Every row gives one point. Each copy is the shape, with its points in the same order, stretched, turned, moved and blurred by noise. Some copies are also mirrored. Which?
(in the rows, 128 means zero)

Shape, 7 rows:
[[ 56 141]
 [114 110]
 [119 142]
 [146  57]
 [153 107]
 [ 81 149]
 [ 93 109]]
Copy 1, 7 rows:
[[102 219]
 [110 128]
 [149 146]
 [ 71  54]
 [130  80]
 [132 198]
 [ 91 155]]
Copy 1 is: only turned
Copy 2, 7 rows:
[[ 93  66]
 [110 129]
 [138 113]
 [ 92 185]
 [134 158]
 [114  79]
 [ 95 115]]
Copy 2 is: mirrored
Copy 3 (7 x 2):
[[100  37]
 [154 106]
 [112 122]
 [211 135]
 [159 156]
 [ 96  71]
 [144  86]]
Copy 3 is: only turned
Copy 4 (7 x 2):
[[173  91]
 [127  98]
 [129 137]
 [ 93  62]
 [102 124]
 [155 119]
 [148  88]]
Copy 4 is: mirrored

Shape:
[[104 184 104]
 [177  81  46]
 [100 189 130]
 [133  72 155]
 [143 159 173]
 [167 183 157]
 [114  81 123]]
Copy 1:
[[142 186 115]
 [133  94  58]
 [147 187 136]
 [124  91 153]
 [170 142 168]
 [193 152 148]
 [110 109 128]]
Copy 1 is: only turned
Copy 2, 7 rows:
[[112 189 134]
 [183 128  37]
 [103 178 166]
 [129  86 134]
 [127 134 199]
 [162 153 211]
 [108 109 103]]
Copy 2 is: only turned
Copy 3, 7 rows:
[[120 113  98]
 [151  63 178]
 [128 127  87]
 [170 141 164]
 [170 137 103]
 [177 116  89]
 [145 129 162]]
Copy 3 is: only turned

Shape (7 x 4):
[[148 151 138 114]
 [140  97  98 150]
 [156 106  92 166]
 [113 178 165 180]
 [104 108  83 144]
 [ 83  92 176 110]
 [164 158 156 117]]
Copy 1, 7 rows:
[[103 126 162 162]
 [ 70 159 110 120]
 [ 58 180 108 132]
 [166 213 171 117]
 [ 67 135 101  65]
 [200  86 105 104]
 [119 133 162 196]]
Copy 1 is: mirrored
Copy 2:
[[134 112 132 116]
 [157 146 105 151]
 [163 164 121 153]
 [ 67 134 148 123]
 [135 147  82 137]
 [102  64  82 154]
 [135 106 149 117]]
Copy 2 is: only turned
Copy 3, 7 rows:
[[ 72 144 132 124]
 [147 155 178 147]
 [121 165 208 161]
 [ 60 168 132 224]
 [185 177 156 128]
 [164  80  56 168]
 [ 30 129 138 138]]
Copy 3 is: only turned
Copy 4 (7 x 4):
[[107 124 126 142]
 [202 144 130 108]
 [211 148 110 123]
 [127  54 109 190]
 [194 115 130  83]
 [139  99 219 131]
 [ 96 128 122 168]]
Copy 4 is: only turned

Shape (9 x 4):
[[165  85 127 202]
 [ 72 156 186 106]
 [152 141  80 159]
 [115  72 160 152]
 [ 94 105 138 147]
 [125 118 124  94]
 [191  58 106  75]
 [130 142 140 165]
 [222 162  94 165]]
Copy 1 (9 x 4):
[[212 188 116 123]
 [ 89 145 122 168]
 [165  82 103 123]
 [174 193 162 130]
 [164 149 150 156]
 [110 108 142 105]
 [124 126 158  13]
 [148 142  97 153]
 [136  94  42  83]]
Copy 1 is: only turned
Copy 2:
[[187 164 142 177]
 [ 81 104 162 107]
 [156 131  97 186]
 [126 158 184 143]
 [110 144 163 150]
 [ 82 150 126 134]
 [ 86 196 118 139]
 [155 120 126 147]
 [205 123  45 166]]
Copy 2 is: mirrored
Copy 3, 9 rows:
[[115  64 136 129]
 [201 164  94 152]
 [ 82 135 160 144]
 [178  80 129 121]
 [167 112 136 140]
 [146 150 151 110]
 [118 115 183  49]
 [132 124 115 151]
 [ 40 136 139 120]]
Copy 3 is: only turned

Shape:
[[192  82 148 157  62  94]
 [144 150 150 123 186 119]
 [121 174  92  96 106 120]
 [144 183 172 103 147  71]
 [124 148 189 120 110 192]
 [149 142 130 163 137  73]
 [165 181 140  87  86  42]
 [ 87 170 161  91 156 111]
 [174  70  99 141 122 158]
 [128 115 208 119 100 128]
 [118 145  71  97 125 126]]
Copy 1:
[[205  82  92 133  81 168]
 [ 79  88 127 130 152 145]
 [177  93 209 158 137 125]
 [128  97 150 127 198 200]
 [114 111 174  59  98 154]
 [129 107 111 170 129 178]
 [213  89 176 154 194 208]
 [122 126 176 114 185 142]
 [148  63 112 142  57  78]
 [153 118 128  67 133 171]
 [169  82 194 173 128  87]]
Copy 1 is: mirrored
Copy 2, 11 rows:
[[ 70 167 122 210 175 123]
 [131 136 188 111  99 100]
 [ 99 149 115  91 138 148]
 [ 68 167 177 110  80 107]
 [152 157 142 167  48 165]
 [ 65 127 148 138 132 117]
 [ 22 195 143 116 138 117]
 [113 139 136  82  42 114]
 [163 138 134 167 198 118]
 [107 163 126 173  52 123]
 [128 132 106  80 161 131]]
Copy 2 is: only turned
Copy 3 (11 x 6):
[[ 95 164 185 157 108 168]
 [101  99 121 149 164 103]
 [171 102 154 121 143 117]
 [ 85 126 172 127 170  70]
 [116 146 125 113 221 165]
 [ 91 157 152 160 117  90]
 [121 119 217 107 138  84]
 [114 124 121  83 163  96]
 [132 104 132 182 116 188]
 [ 76 158 138 108 176 154]
 [177  98 136 128 111 126]]
Copy 3 is: only turned
Copy 4 (11 x 6):
[[206 179 157 116 144 217]
 [128 139  88 160 141 108]
 [ 96 147 153  76 119 113]
 [147 184  83 122 113  89]
 [ 73 204 131 176 109 165]
 [188 147 138 135 133 111]
 [169 196 115  57 117 111]
 [ 97 150  94 131  80  88]
 [142 115 151 131 174 214]
 [135 194 108 158  88 179]
 [ 98 108 150  77 131 123]]
Copy 4 is: mirrored

Shape:
[[108 209 105 149 179 122  95 121]
 [ 70 145 116 167 134 129 118 115]
 [135 123 111 118 110 126 159  90]
 [145 166 191 103 113 115 175 114]
 [157 177 159  87  93  93 171 128]
 [124  95 125 120 144 118 107  63]
 [176 113 109 102  84  88 154  79]
 [147 105 104  90 106  73 151  93]
 [142 164 177  78  94 116 150 131]
 [117 144 158 154 137 175  93 163]
 [106 160 143 132 166 116 129 174]
 [129 154 179  91  76  92 129 131]
 [ 88 192 145 114 129 169 106 180]
 [121 183 160 164 127 132 105 165]]
Copy 1, 14 rows:
[[ 68 129  97 105 192  85  75 100]
 [114  75 104 143 178 139  84 162]
 [162  86 106 112 141 132 160 129]
 [171  81 133 135 143  36 125  80]
 [165 110 115 133 146  59 115  53]
 [152  94 154  94 146 149 180 154]
 [199 123 108  82 139 141 177 100]
 [176 102 133  98 132 148 160  93]
 [156 111 140 153 136  69 125  77]
 [112 138 128 141 130 110  78 168]
 [ 98 103 143 134 135  81  54 106]
 [168 117 145 159 152  95 103  84]
 [ 73 128 120 185 149  96  60 126]
 [118 140 107 132 162  79  43 124]]
Copy 1 is: only turned
Copy 2, 14 rows:
[[ 58 152 168  96 133 173  75 104]
 [114 145 149  49 117 144 120 110]
 [127 149 134 124 149 100 127  80]
 [130 157 150 120 222 145 128 125]
 [ 89 162 155 163 235 127 154 133]
 [178 128 163 142  90  83  83  81]
 [139 150 157 206 175  73 161  78]
 [124 122 166 189 157  57 155  91]
 [119 165 156 153 202 120 127 160]
 [137 146 120 106  97 195  90 176]
 [ 78 105 157 108 139 167 126 158]
 [126 169 173 167 193 110 156 172]
 [ 69 165 127  83 130 171  87 205]
 [102 159 152 114 153 201 132 166]]
Copy 2 is: only turned
Copy 3 (14 x 8):
[[208  87   9 156 142 139 112 136]
 [160  99  89 148 172 161 122  97]
 [146 147 168 118 124 148 120 139]
 [103 236 120  92 128 127 121 153]
 [120 226 130 106 147 134 160 187]
 [180 139 150 159 103 162 108  97]
 [159 191 192 121 117 178 148 176]
 [175 184 193 133 125 161 188 157]
 [ 88 213 133 128 143 122 146 153]
 [ 77 100  63 139 105 131  99  90]
 [131 135  61 116 123 115 177 115]
 [ 92 221 135 153 168 154 169 151]
 [ 79  90  59 162 170  97 128 106]
 [109 140  28 131 143 152 127 130]]
Copy 3 is: mirrored
Copy 4:
[[138 106  57  56  88 197 152 195]
 [129  98 104 111 164 125 132 204]
 [ 93 152 181 133 152 155 106 101]
 [148 107 120 152 130 147  63  24]
 [144 172 106 158 131 162  62  27]
 [ 58 120 154  56 147  92 142 117]
 [ 93 195 211  98 150 138 101  35]
 [ 80 201 175 107 145 113  86  66]
 [137 153  89 162 124 137  87  20]
 [183  87  92 126  97 118 194 153]
 [157 107  77 109  68 128  97 164]
 [155 157  87 152 155  85  83  31]
 [160 118  26 170  93 146 165 156]
 [214  90  66 114 107 138 147 151]]
Copy 4 is: only turned
